Each wall is flat, endless, passes through zero and stands at right angles to its row. A trip goes straight from one point to another. Which walls does it cross, in order?
In the rows, 128 means zero.

Walls:
(1): [134 123]
(2): [132 183]
(3): [158 122]
(4): [108 195]
(5): [101 101]
Trips:
[175 104] to [143 151] => 2, 4, 1
[155 115] to [131 120] => 5
[102 103] to [125 165] => 4, 2, 5
[115 119] to [143 164] => 4, 2, 5, 3

Walls:
(1): [138 104 136 138 110 124 138  66 131]
(2): [134 136 130 125 149 169 159 131  98]
(3): [136  97 183  50 136 129 151 103 114]
(4): [172 164 114 188 155 115 126 118 105]
(5): [119 146 145 116  99 117 139 139 113]
Trips:
[146  65 132 193  93 178 145 134 144] to [148 102 182 162 153 171 145 136 154] => 3
[142 103 136 120  99 120 146 122  94] to [120 141 136 148 159 150 139 103 106] => 4, 5, 3
[117 113 113 172  91  99  78 170  96] to [155 130 151 121 183  97 123 118 170] => 5, 3, 1

Walls:
(1): [118 155  83 143 168 152  74 123 156  60 112 131 154 132 121 145 148 118
 125 124]
(2): [110 107 114 134 116 148 144 147 176 126  96 123 171 156  87 116  99 124
  84 187]
(3): [117 113 135 200 139 147 130 169 141 125 169 113 117 118 108 148  98 137
 106 123]
(4): [113 113 136 102 136  88 101 103  82 113 169  77 109 116 165 165 150 104
 131  88]
(5): [141  70 147 127 131 136 130 158 101 146 119  94 135 141 133 151  94 123
 134 162]
Trips:
[125  88  86 127 164 160 130 110 102 103 136 141  81 116 109 135 136 108
 132  94] to [187 151  70 147  98 132 118 134 128 136 110 119 130 104 137  69 112 161
 114 138] => 4, 3, 2
[136 129 135  80 135 137 115 147 155 152 114 116  83 118 165 114 138 118
 155 144] to [156  90 113 180 114 129 161 161 160 113 169 128 133 155 147 100  83  95
 136 155] => 4, 2, 3
[111 140 159 116  91  90 136 102 145  87 150 157 135 118 156 109 146  83
 156 120] to [ 83 133 124 132 138 137 109  97 177 186 114 132 132 120  89 134 154 140
  81 116] => 1, 2, 4, 3
[147 136 143 139  86 147 104  96 147 162  96 134 132  82 134 169 135 120
 113 119] to [194 151 111 152 189 173 146 115 129 115 137 112 114 162 141 108 134 173
 115 110] => 1, 3
[ 98 151 132 103 146 139 125 143 103  97 181  87 110 123 152 108 180 150
 148 169] to [ 49 124  97 134 147  97 119 117 127 117 130 147  89 177 149  78 129 149
 133 116] => none
[113 152 125 126 152 145 141 131  92 137 109 210 121 152 155 148 109 109
 143  78] to [135 135 109 103 104 173 101 126 128 119 130 140  90  82 127 128 153 122
 137 179] => none
[145 109 142 147 145 174 157 101 115 171 115 128 160 182 156 119 114 109
 119 125] to [126 112 134  89 121 135 152 184 152 131 118  93 113 143 163 112  88 138
 184 166] => none

Walls:
(1): [116 170 122  94 145 122 115 117 129 186 111 147 167  98 141 148 122 122
 127  90 148 130 162 141 167 115 161  91 105 149 129 112 158 100 143  77
 117 148 150 129 163 114 139 155 113 136 113 113]
(2): [153 141 126 164 117 126 149  87 123 111 159  85 125 108 100 124 126 132
  83 116 115  98 100 110 161 187 142  90 114 151 185 107 149  91  95 157
  88 148 139 123 114 136 114 162 118 149 116 146]
(3): [111  87 127 126 127  75 152 158 114 122 131 159  97 100 164  92 151 130
  92 135 134  83 158 135 106  83 133  60 153 120 168 117 114 208 143 116
 133 120 114 116  88 106 130 124 127 130 154 115]
(4): [125 128 149 134 107 108 156 137 118 160 157 184 154 127  75 127 115 142
 183 125 106 104 154 154 127 118 144 147 152 116 101 190 109 132 169 141
 104 151 145 115 139 114 115 116  52 139 130 150]
(5): [ 91 132 116 106  85 181 101 109 105 139 137 145  98 108  97 101 128 125
  97 175 143  83 149  66 104 109  89 112 153 129  98  72 152 152 124 151
 181 126 160 139 117 118 136 121 124 126 158 154]
(6): [134  81 139 142  86  67  88 139 111 124 109 121 184 177 133 125 113 134
 171 144  91 127 141 163 115 141 157 151 139 141  67 152 158 130 166 182
 132 134  44 145 156 111  75 130 118 114 121 107]
(7): [ 86 118 198 107 135 121 108 129 126 198 109 145 181 156  80 114 131 145
 135  89 117 132 117 145 159 119  74 113 146 139 136 173  92 181 108 134
 138 126 152 140  97 141 103 135 141 130 136 141]
(8): [157 120 123  98 112  87 134 107  91 109 146  78  86 139  90  75 108 113
 120 135 121 155 133 148 121 147 151 184 124 132  87 115 113 151 127 157
 167  72 110 125  97 133 148 145 148 113 118 101]
(9): [130  92 146 101 145 109 139 141 156  77 121 127 130 120 137 101 157 124
  90 202  86 150 107 133 157 103 141 110 140 102  96 169 127 156 133 115
 130 143 115 135 149 145 108 105 136 101 151 124]
(10): [117 108 154 151 126  79 122 115 118 197  88 142 117 124 132 129 124  99
 147  95 108 135 103 149 118 112 138 183  98  73 155 147 115 131 135  99
 127 121 150 139 136 124 111 100 105 160 161 164]
Trips:
[118  84 170 125 130 118 160 143 155  60 121 136 149 133 138 162 140 151
 117 138 107 126 131 118  93  88 198 165 148 138 145 167 150 114 145 199
 117  98 106 124 163 166 118 113  74 111 152 117] to [212 146  87 158 119 138 144  97 157 152 141 122 137 143 110 100 156 142
 134  97 200  74 153 147 113 149 117 109 133 127  94 121 132 139 132 132
 132  97  98 173  96 112 100 155 126 165 134 178] => 8, 2, 9, 5
[ 82 132  78 126 134 124 159 164 116 167 136 127 161 101 158  98 140 123
 112 122 122 105 175 129 150 149 142 127 201 117 133 145 169 130 175 126
  84 109 157 120 155  99 141 108 141 102 124 139] to [147 113 110 204  90 125 145 144 152 123 127 133 134 144 139 154 123 113
 114 193 151 107 135 148 160 102 131 147 117 145 116 179 135 124  90 115
 126 123 138 113 193 138  94 158 110 136 154 154] => 5, 10, 2, 3, 1
[132 134 102 163  86 137 146 129 105 163 137 160 152 142 122 156 125 121
 180 110 103  90 142 137 118 104 132  86 106 135 119 136 139 114 173 136
 135 167 140 117 140 162 105 125 128 146 140 137] to [129 121 101 108 130  88 137 125 213 143 146 157 130 149 163 171 159 170
 165 129 112 102  57 106 134 117 181 123 155 167  94 163  84 100 135 138
 145 146 140 135 138 107 101 111 110 119 138  76] => 5, 9, 7, 10
[141 119 143 126 167 113  96 107 114  96 117 127 180 123 113 161  94 118
 148 127 163 178 138 126 132  78 111 149 153 154 135 112 122  97  96 130
 104 142 114 106 144 121  85 112 115 109  90 107] to [127 156 175 127 132  82 143 121 167 123 125 163 144 155 102 137 138 111
 131 104 145 109 148 105 142 145 113 134 176 147  82 108 146 124 154  79
 195 146 153 138 145 173 111 126 131 100 141 108] => 4, 9, 5
[153 164 112 193  96  92 134 112 111 138 126 124 164 117 117 107 123 124
  64 107 113 183 106  83 108 107 105 105 113 118 159 107 133 158 112 128
 146 120 129 139 101  77  98 159 117 104 176  93] to [153  87 104 150 119 154 120  64 132 132 124 130 105 125  95  96 149 138
 124 119 122  84 115 179 135 150 140 154 154 126 169 127  88 161 100 152
 184 102  91 125 121 168  82 135 156 154 154 139] => 6

Walls:
(1): [ 90  74 135 135 136 154 161 131 123 111 166 128 114  74 160 123 161  91
 136 153 145 117 124  91 144 132 151 146 147 141 133 169 115 157 113 177
 153 121 140 175 131 121 131 139 141 117 104 137]
(2): [126 116 163 174  77 154 129 154 102 145 140  83 140  93 146  86 123 154
 153 112 104 141 203 114  82 132 125 151 149 130 122 181 106 108 139 105
 122 137 172 184 149 105 151  85 124 132 183 136]
(3): [ 99 116  87 141 147 125  97 170 188 142  74 131 143 110 145 189  76 165
 141  77 105  72 123 166 120 164 122 118 152 100 120  72 119 104 139 120
 131 164 103  98 141 128 124  96 120 127 154 134]
(4): [136 116 115 143 103 117 116 158 112 153  80 162 136 146 161 106  94 166
 127 136 152 134 133 122  98 153 145 110  97 164  83  91 152 108 118  81
 146 185 125 117  98 143 125 183 137 102  98 148]
(5): [147 126 141 111 146 139  90 152 107 119  84 124 113 138 146 167 166 138
  97 163 140 153 151 157 121 110  85 120 153 118  93 133 103 113 132 171
 143 170 169 158 107  82 173 131 119 180 142 139]
(6): [154 166 163 132 181  72 126 181 160 170 153 147 146 117 150 152 103 160
  94 130 174 152 132 144 107  74 110 129 117 168  92 104 104 125 151 119
 126 120 173 143 103 181 158 125 159 161 144 130]
(7): [159 116 150 166 149 124 147  77 173  95 156 106 139 151  75 142 153 121
 144 148 145 124 104  58 157 179 114 101 113 110 163 124 137 162 130  70
 171 150 156 149 113 126 124 133  92 154 146 129]
Trips:
[137 109 108 159 107  82 112 104 121 159 137  95 167  94  90 136 134 116
 113 111 105 112 129 129 133 104 138 117 144 152 158  90 169 102 154 149
  83 120 121 132 129 155 145 134  96 156 168 141] to [ 95  98 150 145 135 143  83 115 108 157 132 137 160  64  82 171  83 112
 137 129 139 141  85 145 134  93 122 141 121 138 156 127 132  93 165  98
 118 120 142 128 125 138 149 189 132 135 105 135] => 7, 2, 4, 1
[105  91  77 115 109 174 148 137 139 201 139 107 143  83 121 114 104  92
 134 153 131 143 125  88 154 132 129 120 127 125  83 125  75 161 128 150
 131 107 135 143 112 135 102  88 113 105 168 118] to [148 124 126 124 182 161  81 116 100 160 138  87 100 135 135 121 157 130
 140  62 138 148 115 101 109 161  74  90  80 131 100 105 141  93 137 111
 182 132 162 125 149 152 139 137 107 158 123 117] => 7, 6, 5, 4, 1
[109 185 122 116  83 136 139 117  64 103  76  97 150 107  73 155  92  99
 191  75 143 141 138 130 127 134 116 121 120 141 115 149  80  81 116 134
 159 167 140 137 121 133  90 134 140 118  84 115] to [116 102  97 147 118 119 126 115 119 134  90  89 152 157 128 106 138 141
 133 102 134 107 135 157 134 158 123 163 139 119 134 142 134 105 145  94
 172 158 116 104  93 137 134 110 136 122 135 137] => 7
[121 108 155 156 129 166 102 191 153 114 134 132  77 155  68 133 116 141
  67 150 162 141 157 126 130 125 115 171 128 105 103 159 123 132 142 117
 142 148  89 143 192 126 115 129 149 100 161 116] to [108 124 165 117 128 111 156 171  81 157 126 112 164  69 153 153 126 161
 148 101 133 154 110 106 125 137 146 152 126 118 158  99 163 103 132 129
 117 137 133 128 108 162 131 130 151  85 139 134] => 4, 5
[154 151 104 130 125 129 165 154  96 133 132 136 164 102 122 139 137 136
 123 153 167 145 118 117 150  85 139 105 165 127 131 175 104 134  70 142
 111 121 136 114 114 130 124 108 156 152 129 154] to [116 123  68  90 187 150  87  76  84 110 110 155 143  90 153 132 172  93
 156 114 116  98 144 126 169 130 121 109  85  70 151 131 101  85 184 117
 172 152 127  89 145 153 118 100 119 127 119 168] => 2, 6, 3, 7
[182 145 173 131 110 174 162 106 146  75 129 123 110 104 206 137  96 166
 128 145 182 100 155 143 124  90 170  30 126  83  73 138 124 145 147 146
 114 115 204 162 166 139 131 137 135 135 104 142] to [137 138 119 142  96 120 154  48 103 121 100 182 166 132 106  78 100 115
 105 136 116 123 133 164 134 165 154 139 124 169 108 142 104  99 116 179
 165  50 152 129  96 136 147 165 132 121 121  98] => 5, 2, 6

Walls:
(1): [130 130  88 118 143 122 137 160 146 128 136  78 153 134 109 197 101 166
  97 131 149 136 101  86 131  97 127 165 148 172 118 132 114 103 142 119
 169 129 152  92 102 140  93 128 125 115 100 121]
(2): [134 176 112 139 164 132 139 142 136 143  95 156 105 142  89 109 177 146
 115 130 107 121 131 150 107 146  91 121  98 182 161 172 132 170 183 156
 117 127 148 142 178 138 156 129 159 100 121 137]
(3): [132 132  98 139 141 155 109 135 165 135 113 144 148 175 131 135 124 173
 176 154 140 114 103 111 104 145 130  91 169 104 141 141 161 129 107 179
 179 169  73 120 169 113 148 145 135 175 151 135]
(4): [129 128 152 156 153 123 109  90  96 170 143 158 156 149  63 167 134 161
 126  93 135 127 145 141  99  97  94 135 146 151 178 122 132 207 138 123
 124 122  88 149 124 155 108  96 107 123 167 101]
(5): [162 124 126 105 132 119 104  81 169 178  99 127 150 125 119 104 115 155
 149 132 148 137 125 121 132 160 147  92 160 187 107 149 164 123 132 113
 122 102 119  92 118 110 130 145  86 126 121 117]
(6): [116 121 107 107 121 155 128 175 102  78 113 143  92 131 135 122 113 126
 144 156 125  80 100 108  96 135 139 117 114 115  78 154  78 117 132 131
 123 102 133 168 148  84  74 110 111 165  93 134]
(7): [141 132 108 124 127 143 126 141 135 124 145 174  88 121 130 138 172 107
 128  51 120  64 173 102 130 121 117 115 134 140 146 106 126 111 109 138
 113 140  75 101  93 117 126 141 142 144 120 165]
Trips:
[ 81 135 126 126 119 162 122 138 155 181 203 181 122 127 146  94 116 125
 153  86 135 105 117 149 124 171  87 117 136 163 108 171 132 183 152 107
 144 121 132 156 105 183  94 112 159 130 128 151] to [213 144  81  82 150 131 150 153 105 114 122 156 117 149 138 108 138 135
 106  95 105 134 114  88 138 149 129 100 142  96 119 172 154 131  77 157
 104 133 135 144 131 147 133 122 110 129 172 183] => 3, 4
[136 112  99 161 169 132 146 155 128 104 112 139 175 146  84  96 176 159
 145 137  83 145 168 143 127  83 146 101 192 131 133 139 120 154 134 136
 111 141 101 151 132 129  47  96 104 101 143 111] to [120 132 126 120 118 153 142 112 142 138 160 155 104 164 169 140 138  67
  81 113 177 162 127 167 108 143  84 115 106  98 132 173 109  93 105 129
 118  92 181 143 117 148 108 115  85 101 115 139] => 5, 1, 3, 4, 2
[138 111  96 146 173 134 127 128 164 147 130 131 158 169  99 152 123  90
 169 172 142 164 105 146  98 176 167 100 146 108 148 123 124  72 160 153
 105 129 133 127 134 157 161  93 152 149 120 136] to [153  73 146 143 154 100  97 139 138  97 138  99 123 149 145 131 168 125
 132 101 115  92  71 119 115 148 181 146 111 155  79  91  85 100 125 140
 155  99 145 167 137 126 128 129 144 141 151 116] => 1, 6, 2, 5, 3
[127  94 106 145 122 154 133 169 113 120 135 121 167 122 121 128 132 131
 105 173 108 148  73 138  88 142 135 170 158 148 152 102 137 125  95 140
 132 164  97 143  81 142 111 148  91  96 141  94] to [100 164 187 118 167  67 111 120 128 107 126 151  70 128 137 100 131 160
  90 141 103 147 123 125 140 149 130 182 106 116 109 101 153 112 104 134
 134 140 138 144 114 155 119  95 160 119 140 180] => 3, 4, 1, 2
[142 136 125 113  91 177 132 150 106 137 121 135 203 140 103  92 110 177
 115 122  97 117 158 106 120 128  80 144 162 125 137 110 118 158 125 153
 181 119 141 137 158 186 153 144 158 128 129  93] to [ 99 109 105 191 123 123 135 161  95 155 117  92 101 137 162 150  84 127
 125  91 127 110 105 165 121 143 162 126 146 118 114 113 107 120 120 131
 156 131 110 120 148 122 104 160 136 111 105 118] => 2, 6, 4

Walls:
(1): [133 157 122 131 116 146 114 100 102 147 125 129 125 135 128 156 143 158
 136 133 126  95 153 190 125 127  77  80 124 101 110 106 137 151 131  99
 140 122 165 151 149 127 134 143 168 107 175 107]
(2): [ 89 118 128 109 175 153 115 148 141 167  97 139 129 134 133 170 143 176
  68 145 122 153 124  83  79 155 159 171 118 117 121 142 153 117 107  91
 142 102 108 136 132 122 102 160 128 151 145 115]
(3): [128 155 134 144 105 123 103 118 205 119 131 108 149 145  99  86  93 174
  79 152 148 150 126 126 199 142 138 118 118 113 160 155 121 129 126 113
 153 168 103  81 137 118 107 175 139 132  96 121]
(4): [124 131 129 128 104 125 161 123 128  96  90  78  88 128 106 126 143 122
 123 134 146 111 124  82 126 143 154 109 167 135 156 159 136 120 125 106
 134 185 142  90 116 100 141 137  97 146 166  58]
(5): [125 166 143 114 141 124 108 111 133 103 132 141 104 132 131 112 161 116
 166 148 121 138 153 169 159 109 128  99 116 167 123 119 155 132  96 155
 111 105 149 159 107 158 141 141 162 154 168  80]
(6): [100 143 125  95 138 149 144  97 138 111  73  94 184 121 142 150 152 148
 122 152 140 189  99 119 152 106 139 195 105 117 138 150 152 161 118 141
 120  77 135 131 102  90 119 159 127 122 176 167]
(7): [155  83 106 112 152 134 173 105 120 149 100 144 158  78 136 142 139 124
  63 154  68  98 140 157 125 122  98 125  92 130  86 183 145 150 128 122
 157  90 153 137 116 154 154 179 114 128 133 178]
Trips:
[139 169 133 194 128 138 110 134 114 115 195 127 102 175  70  80 141 110
 111 143 119 147 136 103 126 150 143 108 174  60 121 158 156 122 147 140
  99 150 103 110 119 124 105 158 112 133  67 106] to [105 121 144 145 104 137 189  99 119 111 120  86 147 132 126 151 143 125
 148 148 210 113 123  83 118 144 100 132 123 113 169 177  99 157 156 143
 126 157 125 163  92  90 106 112 139 123  87 122] => 6
[113 146 141 142 138 134 112 141 150 119 127 109 129 113 146  50 126 146
 102 103 129 128 118 136 117 126 154  64 137 129 107 151 135 132 157 158
 160 126  98 120 152 134 172 124 157 157 107 127] to [135  93 111 139  53 145 105 121 133 120 114 110 123 153 174 153 153  89
  97 157  52 151 163 114 142 146 131 176  97 125 123 103 150 126 188 128
 116 131 129  84 170 102 113 155  96 131 124 117] => 7, 5, 2, 6
[142  83 137 136 104 101 138 134 145 141 136  91 115 150 130 119 107 132
 111 139 135 127 128  94 128 106 117 164 179 106 129 126  95 101 103 186
 135 131 146 112 155 100 138 138 131 101 111  89] to [113 161 159 142  72 120 134 103 105 114 123 142 168 138 139 101 121  91
 169 131 122 139  93 115 141 133 168 114 137 148 173 124 129 115 122 144
 164 102 104 145  82  87 157 188  80 145 141 143] => 6, 5
[177  96 104 157  75  94 130  90 159  94 149 119 178 142 109 141 179 145
  83  97 148 139  87 170 110 147 125  38 124 101 136 133  64 158 126 100
 103  97 123 107 147 135 197 133 104 115 191  93] to [ 82 136 141 112 130 141 143 110 190 137 125  89 102 134 151 124  73 127
  96 113 119 149 132 132 119 123 112 126 143 141 114 127 142  78 133 117
  73 124 129 103 142 160 140 153 125 163 150 154] => 5, 6, 2, 1

Walls:
(1): [ 94 154 126 138 126 157 114 124 130 122  99  97 114 104 139 144 112  53
  77 111 108 156 125 138 144  87  83 135 116 140 116 139 142 122 121 119
 103 138 132  91 136 109 126 173 150 157 126 114]
(2): [156 124 136 117 115 105 138 170 126 130 160 138 173  77 104 144 110  75
 140 129 114 140 133 106 155  94 118  97 138 159 137 151  95 113 158 179
  93  66 175 140 155 163 117 166 131 132 121 143]
(3): [153 111 132  82 139 121 112  83 113 145 137  79 157  57 112 121 109 147
 122 115 140 159 141 172 152 122 131  69 132 147 110 204  74 144 167  70
 107 111 153 130  94 110 189 155 133 111  98 174]
(4): [131 134 140 157 139  91 115 109 138  84 140 142 126 149 150 123 123 110
 125 197 125 141 156 176 100  90 121 108  89 118 141 148 102 109 141 146
 105 145 147 105 134 135 112 121 133 151  61 143]
(5): [224 150 143 127  79 147 123 165  66  73  90 111  85 122 159 109 133 121
  95 118 117 174 105  84 154 135 107 179 108 127 107 125 164 115 124 154
 182 158 121  96 122 125 132 131 137 151 129 173]
(6): [136 139 136  98 166 145 136  98 164 138 170 125 107  99 125 150 119 111
 177 136 143 125 108 179 119 118 132 124 152 103 117 145  76 123 126 125
 126 103 126 144 151 110 117 122  78 100 117 145]
(7): [ 96 136  61 141 154 157 104 137 153 162  96 134 155 165 140 144 123 139
 139 161 156 134 129 127 107 158 138 155 131 125 122  99 143 148 155  51
 136 122 103 131 114 138  79  76 133 125 100 165]
(8): [135 161 197 101 165 148 111 147 119 114 113 122 103 131 128 136 117 134
  79 147 107 117 101 186 128 149 133 108 144 118  97  66 120 146 113 125
 138 125 144 172 151 141 121 126 161 130 113 121]
(9): [116 144 147 121 135  48 188 171 142  42 113 146 102 133  95 139 144 125
  66 119 116 142 134 121 105 168 138 108 150 106 116 145 139  82 146  81
 159  88 117  83 127 122 189 134 182 130 144 106]
(10): [155 106 131 125 120 142 157 106 149 111 185 135 130 138 115 142 164 136
 137 134  99 144 109 139  92 130 113 102  50 129 183 118 113 152  93  96
 190 142 148  81 106 111 142 132 108 125 150 135]
(11): [116 139 139 129 112 157 118 148 112 109 139 100 124 170 134 146 161 114
  68  97 175 114 191 144 131 134  66 127 142 108 147 149 169 139 102 142
 158  74 122 157 141 136 118  92 109 172 192 134]
Trips:
[112 171 133 129  89 120 136 105  96 124 126 134 167 111 117  96 103 113
 161  88 123 144 150 136 123 117 135  97 102 108 112  95 171 114 190 101
 161 133  91 126  91 147 128 146 129 103 101 100] to [ 48  96 152 124 152 123 145 112 139  66 138 177 140 158 134 141  99 105
 138 157 131 172 139 128 125 121 159 135 120 113 186 106 130 144 117 104
 114 104 164 141 145 131  88 192 150 133 148 143] => 5, 4, 10, 2, 3, 8, 6
[177 130 165 130 131 124 137 140 113  89 116 136 184 102 126 111 104 130
 144 124  74 143 140 115 173 129 135 124 127 118 122 141  92 159 152 145
 141 143 181 108 146 119 134 104 165 104 118 135] to [123 136 145 111  85 143 110 125  95 146 143 136 150  99 128 107 117 125
  88 136 130 151 168 165 138 159  96 154 163 160 102  99 112 103 134 147
 126 130 169 176  99 102  98 176 120 107  99  44] => 10, 1, 9, 4, 5, 11
[141  96 160 177 137 108  68 149 127 153 145 115 126 113 141 110 142 104
 130  91 132 124 126 109 133 118 159 156 157  96 118 147 112 110 141 139
 124 151 197 157  96 135 152 119 166 113 167 137] to [122 139 110 130  99  74 120  97 105 132  82  84  71 103 126 137 119 136
 115 162 118 147 126 104 166 139 180 170 105 146 140 124 129 146  89 144
 135 155 112 151 135 131 141 177 183  95  98 137] => 8, 1, 2, 9
[102 134 111 114 111 118 118 124 102 117 153  94 167  92 115 126 175 119
 162 171 140 105 156 149 153 107 127  55  96 136  59  63 123 106 160 154
 107 132 104  89 138 169 144 133 126 145 143 106] to [ 86 150 156 153 133 205  94 140 151 134  97 113 136 149  87 144 125 116
 111 105 145 125 154  79 133 142 104 121 140 162 101 122 171 154 100 154
  96 149 132 151 141 141 112  90 148 180  88 130] => 11, 3, 7, 4, 2, 5

Walls:
(1): [136 173 119 138 171 147 140 133 123 116 128 133 109  95 141  92 150 120
 128 161 136 129 154  98 109 173 140 138 157 170 147 113 154 106 102  95
 104 146 143 128 171 131 173 106  98 130 135 111]
(2): [127 128 135 126 126 100 147 161  84 113 151 146 155 134  74 152 107 149
 122  90 179 108  90 126 141 127 123 101  89 102 120 129 138 126 102 127
 103 162 155 153 128 147  95 160 155 138 120 139]
(3): [ 96 168 120 177 146  90  93 124 142  99 125 120 117 107 122 122 134  82
 155 113 103 123 150  99 182 135 129 152 127 128 141 142 107 130 147 134
  55 111 135 111 153  93 108 145 159  90 140 149]
(4): [135  83  79 166 121  73 125 141 141 133 150 123 118 141 130  80  80 129
 137 141 104 119 121 129  67 144 122 155 115 119 122 143 116 132 165 150
 187  78 141 147 130  81 140 168 135 159 171 147]
(5): [ 61  94 127  84 120 124 153 154 119 137 171 158 136 160 118 130 175 135
  81 140 100 112 118 152  89 158 108 101 143  83 164 129 124 136 124 126
 167 114  94 118 134 125 124 117 131 158 135 115]
(6): [108 137 142  86  94 117 146 142 107 124 135 119 157 112 100 111 137 149
 108 164 180  82  93 142  81 187 123 148 176 102 114  80 123 140 141 122
 150 157 117 147  94 124 135 134  84 123 193 197]
(7): [ 80 123 135  78 137 151 176 163 173 161  84 119 145 116 125  90 114 220
 109 106 101 102 116 137 163 135 106 125 140 107 115 101 120 158 133 168
  68 143 137 154 169 134 187 136 129 117 180 131]
(8): [143 126 101  60 151 128 123 148 159 142 131 106 127 122 119 130 116 148
 110 160 124 164  95 119  93 127 130 120 127 146 172 116 211 102 140 144
 136 183 120 152 114 167 144 134 158 160 178  84]
(9): [140 137 112 132  96 148 102  76 131 129 122 109  83 102 140 116 125  93
 122 177 155 142 136 124  73 118  84 109 131 147  95 141 122 125  80 147
  94 141  59 141 143 117 120 137 118  91 110 152]
(10): [ 98 123 133 148 162  99  96 118 147 147 136 190 144 150 120 137  82 134
 119 136 122 182 139 148 113 103 103 123 169  84 134 166 132 117 118 149
 138 109 154 126 130 159 169 174 123 142 129 132]
(11): [116 151 165  66  85  94  85 148 134 156 141 120 122 126 134 131  65 184
 140  58 165  84 183 138  88 124 133 126 121 104 115 132 113 159 155 101
 138  62 106 105 143 105 156 107 108 108 109 136]
(12): [ 99 149  85 110 165 155  95  77  72 144 114 150 147  91 102  74 158 138
  66  97 140 138 165 132 168  85 150  95 115 137 104 138 135 123 104 144
  99 145 183 116 134 100 103 156 131 132 161 112]
Trips:
[114 189 109 180 116 113 137 104 145 134 179  89 129 142 167 126 132  93
 132 154  75 103  98 190  71 137 137 124 142 125 107  85 116 127 160 121
 155 119 120 116 152 146 146 100 137 122 149 116] to [130 122 146 131 132 133 114 116 110 124 115 116 125 125 128 152 167 120
 103 103  87 153 153 128 159 170 144 106 172 135 123 162 120 125  90 139
 122 117  85 100 135 124 141 188 197  92 105 143] => 6, 10, 4, 1, 12
[114 150 152  98 182 119 107 146 141 133 130 140 143  89 132  76 150 177
 162 158 151 160 141 129 117  79 127 117 149 130 129 101 140  74 186 119
 132  94 125 112 146 132 165 171 151 136 137 130] to [130 127 115 137 141 158 131 114  85 132  69 140 103 126 116 124 177 138
 121 200 140  87 180 155 162 155 152 141 182 138 137  75 138 113 140 124
 115  95 128 126 121 161 164 135 138  90 177  76] => 4, 11, 10
[137 107 168 108 101 169 147 117 154 103 147 141 119 140 135 122 117  96
 116 135 100 115 111 101 134 116  92 177 131  94 136 149 184 107  96 107
 107  81 134 141 165 137 117 138 120  86 142 145] to [137  99 145 134 127 143 122 115 143 127 130 124  90 140 132 154 125  93
  89 143 199 137  93 121 114  87 112 166 147 101 139 123 133 139 129 101
 139 155 113 106 131 130 147 127 136 123 122 111] => 7, 8, 3, 6, 1

Walls:
(1): [150 114 135 123 107 129 107 150 109 154 150 106 155 131 157 161 155 121
 136  93 133 132 111 121 165 172 153 142 158 130 148 127 106  87 144 101
 147 113 115 143  77 160  97 144 100 137 183 142]
(2): [149 125  93 169  93 140 154 119 122 102 100 136 125 147 108  96 140 145
 141  89 160 122 110 105 174 118  72 170 143 131 126 132 160 144 134 139
 124 128 109 142 135 128 117 126 106  97 138  97]
(3): [157 149  61 133 163 108  72 130 173 156 136  92 137 178 173 142 125 118
 161 140 147 127 142 111 119  86  99 137 141 107 172  88 136 137 132 146
 110 104 136 115 169 133 105  96 125 131 139 132]
(4): [105  98 157  67 150  95 118 106 125 142 149 145 125 110  89  98 156 139
 150 117 110 139 159 122 122 106 166 124  91 141 146 134 144 118  98 120
 177 104 162 104 113 154 119 130 108 142 126 175]
(5): [158 137  97 130 126 102 158 143 126 138 102 174  86 176 151 160 134 144
 112 159 169  86  81 193  97  88 145 117 121 124 156  77 108 132 139 127
 134 152 128 133 100 148 107 121 198 119 138 167]
(6): [158  92 133  60 120 109 149 125 113 153 152 155  60 137 144 159 127 110
 117 110 158 114 125 104 108 140 130 128 122 132 130 125 130  93 126 100
  99 150 100 123 165 110  97 108 102 100 136 124]
(7): [123 161 125  92 103 137 155  93 104 176 127 136 137 161 131 178 119 133
 104 167 101 138 145 154  90 139  95 122  91 156 143  87 137 108  97 194
 112 138 168 190  78 124 121 130 158 111 107  97]
Trips:
[192 103 148  87 126 114 162 133 132  86 108  91 160 117 129 158 125 165
 129 107  98  57 144 106 151 137 137 122 136 178  80 139  77 145 127 119
  89 107 130 140 134 162 141 109 132 114 157  95] to [107 154 151 117 128 151 128 155 123 113  90 112 148  73 135 129 171 112
  69 143 116 117  84 133  66 110 132 117 152 125 141 110 152 143 192 160
 125  99 108 168 135 139 116 149  71 169  83 144] => 2, 6, 7, 1
[140 120  71 132 103 140 104 136 139 169 101 114 123 149 145 130 153 122
 149  95 152 108  93  72 137 146 127 152 157 129 109 107 103 111 131 132
 108 150  52 147 134 116  93 102 137 125 184 111] to [154 122 121 143 143  97 104 112 101 122 137 128  91 149  76  95 125 122
 154 114 148  89 140 151  92 137  81 142 123  89  84 177 121 148 141 130
 182 140 145 148 152 102 161 118 190 163 112 113] => 1, 6, 3
